Every row gives one point. A path goes straight from each point to the next, and from the last back to the first. The post is the endless flat space through its rows: a point in 2 columns, a line in 3, a plane in 4, and so on, so that a path can go around it. Count how often the path circles the post. Going back the other way cancels.

Post, one row:
[[-2 -7]]
Path, 21 rows:
[[ 45 -28]
 [  4 -50]
 [-50 -45]
 [-49  10]
 [-43 -25]
 [-12 -40]
 [ 22 -19]
 [ 38   2]
 [ -1  38]
 [-63  22]
 [-36 -21]
 [-43 -66]
 [-37  -1]
 [-17  30]
 [ 25  44]
 [ 45 -24]
 [  3 -54]
 [-29 -40]
 [-62 -12]
 [-11  64]
 [ 14  19]]
Times around: 1

Post, 3 rows:
[[-12   0 -59 -71]
 [ -3 -29  41   9]
 [ -6  -8  16  20]]
Path, 16 rows:
[[-31  12  12 -57]
 [ 27  19  42 -14]
 [ 47  14 -62  -7]
 [  4 -35 -39 -43]
 [-21 -55 -36 -15]
 [-50 -20  14   3]
 [-31 -13 -61  20]
 [ -3 -10 -60 -43]
 [ 27 -45 -40 -20]
 [ -7 -23 -63 -43]
 [-51 -40  -5  -3]
 [-22 -43 -17   9]
 [ 22  20 -94   0]
 [ 23 -44  40 -52]
 [ -4  27 -24 -68]
 [-15 -20  10 -57]]
Times around: 0

Post (7 x 8):
[[-49  69  45  45  -9  43  19 -45]
 [ 22  -1 -21  53  36 -60 -14  15]
 [ -9  15   8   7  -6  10  75   3]
 [-24  87 -35  20  25  32   8 -32]
 [  2  -3  16  -9  -6  26  37  32]
 [-57 -24  59  14  50   8  58  15]
 [  9  -5 -15  19  35 -76 -40 -25]]
Path, 16 rows:
[[-38  53 -44  17   7  15  -4  20]
 [-32  11  14  40   7  32  45  -7]
 [  0  43  -6  32  61  12   0 -45]
 [ 50  22 -32 -24  -4   1  14  -5]
 [-37  26   6 -44  22  55 -33 -50]
 [-37   7 -21  14  19  25  64  13]
 [ -5   0   3   5 -26 -32  47  31]
 [ 12  67  27  63  12 -68 -12   8]
 [ -7  15  31  25  22  49  81  44]
 [-14 -24  51  55  13 -58   9 -44]
 [-34  35 -16  45  14  -4 -12 -26]
 [-45  13   9  33  -5 -25  33  18]
 [-31 -11  40  90 -21 -35   3 -46]
 [  6  64 -25  97  86  -8  26 -35]
 [ 33  53   8 -11  26 -19  37   0]
 [-28  45  15  59  50 -25  37  34]]
Times around: 0

Post, 8 rows:
[[ 33 -47   1   4  -9 -16  34  -6  34]
 [  9  17  32   4 -33 -23  11  45  11]
 [-12 -18  41 -20  18  46  -6  -4  14]
 [-33  71  12   8  13  14   9  17  -5]
 [-38  12  -7 -28  -2  15  -7  36 -30]
 [ 47 -28   3 -17 -31  22  15 -22  16]
 [  4  27   9  97   0  13  65   5 -30]
 [ 37 -10 -70 -11  12 -76 -73 -53 -79]]
Path (26 x 9):
[[ 45 -73   2  35  51  38 -36 -42 -11]
 [ 55 -37  19  74   5   1   6 -16 -77]
 [ -7  51  53 -26  23 -31  20  23 -10]
 [ 32   9 -18 -47 -33 -20 -10 -84  -3]
 [-38  10  -7  -3 -19  47 -29  -6   9]
 [ -3   2  24   0 -32  32 -14  33 -13]
 [ 52 -54 -32  20 -10 -15  35  47   4]
 [ 13  40   5 -12  28 -34  21  -9  32]
 [ 42  73  11  10 -53 -24  -2  -5 -46]
 [  6 -44  10 -28 -47  -5   6 -26  35]
 [-70  19 -38  -9 -12  42   6  22  -9]
 [  0  37  -2  18  41  32  56  21 110]
 [ 53  17  49  55  21 -33   0  -6   7]
 [ 46 -64 -42 -65 -10 -23   8 -26   9]
 [-21 -34 -40 -57  35 -44   9  29 -11]
 [ 12  12   1  70  32  48  42  -1 -17]
 [  9   0   7 -89 -61  95 -11   4  39]
 [-22  17 -12  50 -30 -20  25  17  35]
 [  3  23  13  41   5  13  16  14  27]
 [ 42 -13  39 -12  -7  -8  62  62  84]
 [ 18 104  23  25   7   4 -26 -19 -76]
 [ 65  28  19 -53 -74 -27 -59 -28 -31]
 [  5  25  10  18 -27  12  15   4 -67]
 [ -7 -28  14  36  -2 -62  13   8 -28]
 [-42 -13  14  10   5 -22 -11  -2  16]
 [ 27 -12  71   1 -78   6  18  81  52]]
Times around: 3

Post:
[[  22    4  -19   -8   12  -12    7  -47  -20   -9   13   78]
 [  17   24  -59  -45   -2    4   50   80  -17  -50   34   77]
 [  10  -11   37   54  -88   -4   73   53    9 -104   53  -33]
 [  10   12  -10   76  -48   50   42   -4   16  -20    7  -74]
 [  -9  -34  -18  -53   65  -21   23   32   26  -31   59   97]
 [   1   -8  -22  -39   48  -39   12   19  -59  -14   30   34]
 [  21   59  -42   32  -49  -13   51   13   34  -81   53  -66]
 [  -3    5   -7    6  -28  -44   35  -19   -3   71   33    4]
 [  22  -20  -16  -34   -7   15  -23  -20  -18   28   75   39]
 [  -3    0  -18   -8    0  -22  -57  -10   12   40  -10   32]
 [   3   -7   13  -60  -15  -11   15  -47   11   49   -9    0]]
Path, 27 rows:
[[ 48 -13 -32 -67  -2  62 -24  19  -3  28  44  31]
 [ 29 -41  -8  -4 -23 -70  42 -57 -13  -5  11  25]
 [  0 -19 -17  -2 -59   4  27 -48  14 -10   7  15]
 [-23  27 -18 -10 -18 -17  73 -15 -72 -37  19   4]
 [ 11  82 -20  32  30  -4   3  17 -25 -36  41 -15]
 [ 47   9  13  -7 -14 -27  26  -4  11  42  29  55]
 [ 21 -41  19  10 -59 -81  22   1  57  42  19 -18]
 [ 39  -1  -8 -13 -12  -9  28  19  -9 -68  52 -25]
 [ 21  33  34 -18   6 -13  73  -5 -28  36  73  -2]
 [ -1  27  21 -19  -4 -34  12   6 -22  -3  18  42]
 [ 36  37 -19  53 -23 -22 -20 -25 -10  16  66 -32]
 [ 38  -6   1  43  -3 -68  22  -8  19  17  -5   2]
 [  0   2 -13 -62  42 -41  66  36 -10  13  35  45]
 [ -1 -14  10 -52  61 -68  43  10 -10 -62 -52  27]
 [ 40 -15 -78 -15 -26   8   3  -2 -27  20  83  44]
 [-21 -53  21 -56 -54  13  26 -17  49  -6  11  64]
 [-42 -16   5  10 -77  -1  34  33   4 -38  74 -34]
 [ 14  26 -16   4  -8   2  13 -25  22 -28  33  46]
 [ 31  38  31 -26 -58 -35  22  25 -12  19  -4 -22]
 [ 49  -7 -33   6 -18  34  21  -6 -35  -1  44  22]
 [ 12   8 -70   8  -7 -71  85  11 -21 -59  42  66]
 [-14  17 -33 -48  43 -46  29 -46  22  -6  33 -27]
 [  7 -13 -70  -2 -16   6  85  14 -22   8  -6  17]
 [-42  41 -54  36 -16  20  86 -11  -2 -12 -20  22]
 [-12 -18 -14 -62 -25   0  26  11  -5  15  52  33]
 [-35  36  12  39 -18 -35  48 -12 -60  -6  56  -9]
 [ -8  27 -13   6  35  12  11 -21  53 -13  29   8]]
Times around: 3
